Rows are points. Each copy is the shape, with its points in the same order, stretched, turned, moved and blurred by noise. Say if it was mirrored as well.
(in the rows, 128 means zero)

Shape (8 x 3):
[[197 158 197]
 [153 193  90]
 [154 167 141]
 [ 82 177  68]
 [214  84  61]
 [ 61 136 133]
 [140 174 121]
 [140 124 189]]
Copy 1 (8 x 3):
[[162  88 111]
 [107 181 119]
 [128 137 118]
 [ 43 188 105]
 [133 133 238]
 [ 42 125 104]
 [105 146 118]
 [108  79 108]]
Copy 1 is: mirrored
Copy 2 (8 x 3):
[[184 145 198]
 [159 179  81]
 [146 175 138]
 [105 173  43]
 [202  57 102]
 [ 73 153 115]
 [145 160 105]
 [140 132 187]]
Copy 2 is: only turned
Copy 3 (8 x 3):
[[198 141 178]
 [161 186  91]
 [158 156 130]
 [ 98 183  74]
 [197  97  41]
 [ 74 136 121]
 [140 169 119]
 [139 112 163]]
Copy 3 is: only turned

Shape (7 x 4):
[[ 46 178  78  92]
 [ 96 107 112 155]
 [ 69 137 148 151]
 [144 115 144 162]
 [139 117 151 148]
 [134  82 168 111]
 [ 69 202 124  39]]
Copy 1 (7 x 4):
[[ 30 145 111 181]
 [ 86  80 134 115]
 [ 47 116 140  95]
 [125  95 126  80]
 [124 106 138  81]
 [145 112 180  97]
 [ 60 202 126 178]]
Copy 1 is: mirrored
Copy 2 (7 x 4):
[[106 185 105   9]
 [ 95 142  90 126]
 [ 65 181 119 110]
 [128 148 120 170]
 [120 148 134 160]
 [ 98  95 163 149]
 [133 179 196   7]]
Copy 2 is: only turned
Copy 3 (7 x 4):
[[108 118  22  60]
 [142 166  94 130]
 [102 177  87 112]
 [129 150 141 168]
 [125 147 137 152]
 [128 153 164 112]
 [ 70  78  57  35]]
Copy 3 is: mirrored

Shape (9 x 6):
[[ 77 158  34  86  64  72]
 [128 165 165 183 140 204]
 [126 171 235 140 103 119]
 [177  95 165 120 106 100]
 [112 151  85 115 113  78]
 [168  79 129 119 158 125]
 [150 131 171  86 160 138]
 [ 73 126 181 158 128 191]
 [ 84 147 187 183 178 156]]
Copy 1 (9 x 6):
[[ 52 125  60 115  71  27]
 [163 111 176 159 220 107]
 [133  87 247 125 135 131]
 [132  59 150 111  85 172]
 [ 89 147 112 132  73  71]
 [147  98 101 111 122 180]
 [172 120 150  71 125 159]
 [116  98 167 118 235 134]
 [113 168 201 160 211 148]]
Copy 1 is: mirrored
Copy 2 (9 x 6):
[[157 220  59  56 101  42]
 [ 83 153 121 191 119 189]
 [124 143 199 124  55 186]
 [183 101 126 127  65 140]
 [168 182  99  86 119  88]
 [170  82 104 147 120 132]
 [131  94 132  97 105 161]
 [ 59 137 151 174  89 124]
 [ 77 146 201 183 137 150]]
Copy 2 is: only turned
Copy 3 (9 x 6):
[[ 38 207  80 120  59  80]
 [101  80 178 165 212 148]
 [183 115 215  80 164 134]
 [170  79 116  77 142  73]
 [102 173  94 132 120  85]
 [150  74  61 125 161 100]
 [158  93 101  80 174 157]
 [116  72 167 159 141 184]
 [163 105 158 189 184 172]]
Copy 3 is: mirrored
Copy 4 (9 x 6):
[[206 231 137  83 208  92]
 [120 122 136 135  74 218]
 [177 132 185 151  36 112]
 [176  79 101 112  96  79]
 [151 182 117 124 170  81]
 [111  89  83  90 119  97]
 [118 137 131  83  60  94]
 [129 105 191 101  96 194]
 [ 78 115 182 162 102 165]]
Copy 4 is: mirrored

Shape (11 x 8):
[[ 90 138  47  98 143  49 107 107]
 [188 161 176 115 128 154 164 147]
 [148 104 181 174 139 113 161 145]
 [101 113 144 155 134 167 182 154]
 [ 96 153  87  88 140  84 137  36]
 [136 141 129 184 139 145 127 117]
 [137 159 163 168 119 162 146 170]
 [122 100 161 174  82 157 123 134]
 [130 130 122 207 122 138 172 136]
 [105 189  94  79  91  43 157  69]
 [158  92  92 164 108 142 155 140]]
Copy 1 (11 x 8):
[[ 91  45 101  68 171  76 123 149]
 [205 161 179 126 157 112 154 175]
 [163 154 199 167 149  70 121 119]
 [143 175 124 167 130 109 153 109]
 [124  28 143  67 177 120 163 101]
 [133 105 163 182 159 122 139 136]
 [141 157 166 164 136 118 152 178]
 [152 126 170 183  84 114 114 116]
 [138 123 157 193 144  87 162 133]
 [119  47 164  35 145  85 194 152]
 [174 106 120 174 124  94 136 144]]
Copy 1 is: mirrored
Copy 2 (11 x 8):
[[ 33 191  84  52 141  81 129  62]
 [227  98 166 117 123 114 190 114]
 [149  99 171 168 133  61 192 151]
 [155  91 164 136 158  91 127 183]
 [ 78 126 106  74 148  71 116   7]
 [140 130 126 176 119 105 138 114]
 [182 124 179 157 115 118 148 159]
 [123  78 160 170  98 127 147 157]
 [146 110 137 168 100  74 119 165]
 [ 91 134 140  29 101  59 124  15]
 [135  94  96 119  97 103 143 168]]
Copy 2 is: mirrored
Copy 3 (11 x 8):
[[ 89 171 155 166 185  53  77  79]
 [173 148 107  71 122 130 174 128]
 [156 118 116 135 138 103 176 175]
 [119 124 180 112 151 130 145 154]
 [107 116 140 140 182  75 107  30]
 [124 141 137 167 137 143 159 121]
 [129 148 133 121 114 146 178 155]
 [144 114 164 156  87 119 152 142]
 [128 147 170 169 146 133 181 147]
 [ 82 141 142 124 164  44 146  37]
 [172 157 170 161 149 123 156 131]]
Copy 3 is: mirrored
